Every row gives one point. Examples show where two turns around zero, p and q, send a point. Where does a point land after both, in the order given? Backwards means that the second turn is done in reverse. Each puzzle has new turns, and all numbers are rounded.
In the rows, 128 means zero.

Turn p:
[103 147] => [ 97 135]
[165 125] => [163 140]
[117 112] => [124 109]
Turn q:
[140  96] => [149 101]
[126 166] => [114 164]
[118 123] => [120 120]
Where do these land?
p, then q: [152 113] => [156 133]
q, then p: [114 140] => [110 128]
p, then q: [ 87 126] => [99 99]
p, then q: [122 143] => [114 135]
q, then p backwards: [165 117] => [164 113]

Turn p:
[142 181 116] => [140 174  99]
[132 117 148] => [126 127 151]
[137 114 123] => [139 116 132]
[101 101 124] => [106  96 129]
Turn q:
[150 122 127] => [150 134 129]
[ 96  85 146] => [112 100 174]
[139 160 129] => [125 153 105]
[127 145 110] => [125 126 103]
Where do these land?
p, then q: [116 145 103] => [131 107 104]
p, then q: [ 99 148 153] => [ 85 127 121]
q, then p: [115 112 150] => [108 135 150]
p, then q: [175 124 130] => [160 163 129]
p, then q: [134 111 105] => [153 114 135]

Turn p:
[129 119 133 112] => [127 129 125 109]
[140 149 131 136] => [136 132 149 140]
[156  83  91 105] => [167  96  93  97]
[ 95 147 138 150] => [ 99 147 129 157]
[148 135 157 154] => [115 107 163 139]
[100 135 118 111] => [124 157 109 126]
Turn q:
[130 109 152 108] => [123 117 144  98]
[123 136 136 160] => [106 140 134 151]
[147 130 132 112] => [145 116 141 123]
[ 99 161 135 157] => [113 174 129 151]
[141 104  86 103] => [153  94  92 118]
Where do these land?
p, then q backwards: [142 106 161 139] => [144  94 151 131]
q, then p backwards: [144 160  93 109] => [146 142  79 126]
p, then q: [126  85 122 149] => [112 106  89 117]
p, then q: [124 139 125 104] => [152 136 138 130]
q, then p backwards: [105 150 140 139] => [107 154 134 118]

Turn p:
[120 122 157  98 132 111] => [105 125 129 113 135  92]
[154 159 127 111 131 115] => [155 140 122  98 121 112]
[110  82  76 160 128 139] => [125  95 102 179 127 172]
[134 135 167 129 119 104] => [128 141 152 129 127  89]
[120 133 121 143 150 139] => [129 143 120 136 145 146]
[143 111  98 144 128 169] => [142 104 132 132 136 178]
[114 154 150 111 109 119] => [111 149 139 109 106 108]
Turn q:
[122 143 143 120 144 149] => [122 144 153 123 130 146]
[129 134 124 107  96 106] => [138 137 114 124  98 102]
[150 101 153 150 130 141] => [133  85 151 126 138 131]
[ 97 129 100 125 140  75] => [116 158  88 136 153  91]
[120 145 100 158 137 109] => [130 139 103 164 148 129]
[164 126 149 108 128 153] => [154 116 156 102 115 145]
[104 129  88 109 131 130] => [110 152  91 117 125 140]
[139 116 168 148 118 162] => [121  92 171 132 117 142]
Where do these land?
p, then q backwards: [143 100 112 101 102 100] => [143  95 131 137  85 115]
p, then q: [119 152 143 119  97 108] => [132 139 128 141  97  96]
q, then p: [103 139 132 130 156 150] => [105 158 134 117 142 143]
q, then p: [121 155 116 164 124 146] => [133 143 151 152 133 162]
q, then p: [137 104 139 126 100 155] => [103  93 144 132 116 126]
p, then q: [112  93 140 148 155 109] => [115 124 121 156 174 127]
q, then p: [161 153 114 109 161 128] => [162 133 134  87 147 138]
